Each row of a before or after table is a point. The points were changed in one or more steps. Then noise was added and the rows were shuffled. The steps act on how far a point lies along the listed directions, d1 being the first. Write out the steps. A step turns or swaps two directions, mirrors them in a line or flattens them onto one, adds a multiple of one to another, or multiplies one. Angles are multiples of 10 degrees, from the lower direction toward the higher: turns from -170 to 170, lines from 10 to 170 but not 90. Use the fewest steps. Two steps may share a direction if one is a turn and the other turns, adds or multiplies; they go together, in the order done. Otherwise the lowest direction goes first.
In the rows, 128 means zero.

Directions:
(1): 114  106  75
(2): 76  112  149
Before (8 x 3):
101  106  119
124  113  92
184  146  121
113  115  124
113  93  110
237  161  75
116  94  126
89  116  110
After (8 x 3):
158  154  132
76  109  147
163  116  137
140  142  164
26  107  199
166  136  137
147  132  132
164  125  149
Steps: turn d1 and d2 by -170 degrees

Directions:
(1): 91  184  104  110  142  66  133  149  150
(2): 116  95  157  149  71  74  112  155  102
(3): 159  146  79  143  130  116  150  128  52
(4): 115  148  113  167  138  133  43  106  120
(5): 51  111  107  141  112  141  157  82  115
Before:
192  112  115  142  131  161  143  136  98
102  118  146  120  98  105  116  144  169
82  92  138  130  115  127  156  133  118
186  124  114  150  138  148  78  129  102
120  140  127  93  100  91  140  163  143
126  97  157  75  120  150  193  135  141
172  138  98  144  161  147  139  115  126
142  146  126  111  113  72  98  157  139
After (8 x 9):
113  94  175  62  135  169  186  131  188
78  89  146  125  121  136  150  132  135
193  149  65  156  160  138  155  113  75
114  139  133  86  103  98  136  159  160
71  97  195  106  98  117  92  144  245
138  145  132  110  111  69  94  158  141
220  131  69  153  136  150  165  134  30
203  131  87  162  133  131  88  132  47
Steps: add 0.3 times d4 to d2; multiply d3 by 3

Directions:
(1): 106  128  114  144  108  153  204  103  138  166  66  98  92  141  158  140  82  91
(2): 143  119  138  116  144  158  113  183  174  167  151  111  164  168  88  155  51  134
(3): 77  157  77  128  142  80  103  137  142  181  160  144  89  154  171  174  137  157
Before (9 x 18):
165  97  175  135  81  148  168  73  91  32  59  120  142  65  106  45  161  82
143  119  128  121  126  130  92  108  116  66  153  144  127  103  119  116  150  145
155  97  154  142  82  179  203  81  90  70  63  111  140  82  119  66  133  83
173  108  170  141  118  160  162  92  78  65  73  116  149  84  115  57  166  104
142  134  112  118  141  108  90  136  138  115  171  123  143  129  123  132  140  148
149  142  147  124  121  126  112  107  100  64  148  129  126  96  126  68  204  127
136  135  135  119  139  117  80  155  131  119  168  146  157  132  108  120  130  158
120  131  134  149  117  106  170  60  70  65  87  127  81  67  161  64  212  111
153  106  131  137  106  147  166  127  134  113  83  97  145  129  102  98  97  117
After, 9 rows:
154  97  154  142  79  175  201  83  90  65  65  109  135  81  119  66  138  84
138  136  141  128  113  182  192  131  158  148  101  77  118  148  122  115  73  91
138  116  127  129  117  171  146  125  159  119  118  107  120  135  117  144  63  122
159  93  172  139  75  179  206  86  123  74  31  94  140  93  106  65  94  63
109  123  127  153  112  156  238  83  123  140  43  78  74  118  159  101  91  75
137  130  111  119  137  127  115  143  156  146  151  104  141  147  120  145  91  133
167  104  169  142  116  186  195  105  105  103  49  94  145  109  113  75  108  86
134  132  131  121  135  136  105  164  152  151  152  125  156  152  107  134  79  146
157  109  134  135  108  121  134  116  109  79  102  119  148  105  104  79  150  135
Steps: mirror d1 and d2 in the line at 130 degrees

Directions:
(1): 196  145  164  133  114  154  99  116  142  100  115  117  92  75  189  149  143  172  81  116  148  101  83  133  113  109  155  111  53  139  108  107  114  81  43  70  152  112  105  184  138  122  151  133  178  141  151  134
(2): 173  98  161  80  111  106  121  82  149  144  137  40  129  151  140  89  141  144  149  110  130  190  118  158  80  137  127  196  109  58  160  122  182  190  133  85  120  96  184  152  165  114  119  146  117  117  113  136
(3): 109  131  184  201  73  111  149  56  85  157  138  111  138  109  90  165  101  105  116  92  112  212  79  131  162  83  160  107  126  129  103  97  144  91  129  137  126  85  117  123  104  140  162  123  48  128  143  130
(4): 68  153  153  146  161  127  160  179  101  106  169  130  105  144  160  102  126  127  86  110  125  169  135  71  110  137  111  99  98  139  154  162  148  177  43  150  181  69  127  124  144  90  126  105  106  87  63  74
(5): 67  156  151  117  116  202  74  167  105  190  115  160  58  137  122  104  120  119  218  111  119  159  98  124  141  121  112  136  114  139  138  157  135  78  161  96  113  65  151  131  177  117  128  99  181  135  147  149
(6): 147  148  174  115  129  150  123  71  111  92  109  156  116  158  124  106  107  157  150  189  132  84  144  173  185  97  75  135  81  71  72  161  87  107  140  146  168  121  146  131  137  120  91  114  75  39  107  122
Before, 10 rows:
203  63  94  71  131  59  138  97  161  143  123  47  188  153  114  109  159  115  117  120  102  150  137  156  71  159  138  198  154  94  163  113  153  219  168  132  110  171  162  114  141  126  123  152  97  159  113  148
137  105  121  131  117  115  120  193  131  145  168  84  100  123  159  116  138  114  118  98  141  188  127  107  79  158  158  140  139  138  177  141  187  180  96  92  124  109  142  131  152  105  142  149  172  164  127  140
179  134  92  130  172  113  128  149  171  54  135  144  120  81  204  155  157  163  34  155  146  42  144  74  111  123  130  96  102  156  117  128  120  152  31  122  151  174  99  158  110  122  129  159  184  107  119  116
176  122  60  105  134  118  114  152  173  121  106  132  154  106  132  125  157  142  114  159  154  32  164  148  96  155  132  129  174  153  112  122  98  130  164  152  104  237  116  126  111  151  112  151  180  173  157  138
192  129  114  95  95  116  114  99  138  96  114  139  142  128  141  147  159  139  120  146  130  91  131  146  133  123  135  151  116  102  97  122  105  119  122  115  122  192  126  140  104  151  139  137  141  123  122  154
192  125  139  48  144  98  119  136  158  90  136  72  123  150  169  83  159  180  125  144  135  110  153  136  83  155  87  159  89  86  142  130  116  191  107  108  142  138  176  152  167  102  89  130  124  76  87  102
89  172  132  105  163  153  107  190  94  107  133  179  95  150  136  84  118  117  163  171  128  84  156  112  141  131  97  130  76  137  119  164  116  131  128  135  183  83  138  114  132  106  96  91  149  82  87  101
58  156  133  158  109  201  107  164  92  161  126  156  77  102  137  116  114  127  161  116  126  146  97  93  124  112  117  94  80  161  122  151  109  89  71  121  140  83  111  131  157  110  137  108  127  113  118  134
237  100  110  50  107  80  95  111  208  115  121  43  137  102  163  140  183  170  91  85  135  140  100  144  47  161  185  179  124  95  175  91  135  162  97  47  81  147  136  179  144  133  152  170  203  227  166  177
93  135  76  126  178  133  138  239  119  132  146  135  105  113  175  138  146  152  110  92  115  101  152  61  90  179  129  91  154  191  181  144  140  160  62  118  143  120  92  130  147  102  150  115  219  176  107  106
After, 10 rows:
66  166  106  199  132  93  163  185  110  105  159  184  140  86  117  201  135  107  30  78  111  149  106  46  142  129  182  30  163  215  137  119  79  96  50  167  131  123  42  107  71  132  184  112  118  199  133  114
198  126  139  161  126  104  138  122  126  96  127  113  139  69  174  171  152  138  17  98  113  117  75  107  98  115  171  90  69  176  115  99  104  117  18  122  174  132  77  152  120  116  169  129  117  163  123  119
172  150  157  167  85  109  124  80  110  106  110  147  134  83  116  182  119  149  98  132  123  98  100  136  175  90  140  70  104  161  61  81  60  49  127  139  129  155  98  139  97  150  143  117  77  112  156  126
110  101  88  184  118  65  169  62  129  131  140  138  187  122  70  180  113  88  107  143  103  138  149  104  171  101  137  118  211  136  104  107  142  150  190  191  88  184  121  83  66  160  131  163  54  113  139  141
83  117  82  108  111  186  91  146  126  188  101  143  109  134  97  98  120  114  225  144  122  118  134  137  121  135  101  150  141  126  134  150  114  114  184  124  85  142  144  111  162  131  111  128  137  131  141  173
97  132  163  193  93  78  176  91  98  147  165  72  151  120  110  127  123  111  78  87  127  214  113  110  101  114  150  109  149  132  126  118  163  169  100  177  144  111  131  114  109  125  145  129  40  130  99  87
147  137  159  119  88  131  91  75  97  155  103  129  127  132  84  116  104  110  205  157  122  129  115  182  164  98  133  171  95  98  90  110  133  88  212  106  126  100  156  123  117  143  116  114  109  116  151  157
112  146  136  140  104  104  154  120  96  98  152  154  140  145  125  143  141  114  99  127  115  150  135  101  148  116  126  115  122  117  105  141  120  144  89  163  151  145  121  111  97  134  141  114  81  93  77  114
126  89  96  156  91  100  134  101  109  206  118  87  155  112  80  178  122  117  176  76  95  176  112  137  131  139  165  136  215  148  152  84  162  119  199  113  67  137  115  114  116  152  171  136  137  211  175  168
146  117  102  169  96  134  107  178  126  149  139  139  109  85  134  171  125  105  117  110  139  134  114  123  126  134  177  101  156  180  133  118  140  91  126  103  101  155  99  126  111  138  161  150  182  197  184  166
Steps: turn d1 and d2 by -130 degrees; turn d3 and d4 by 170 degrees
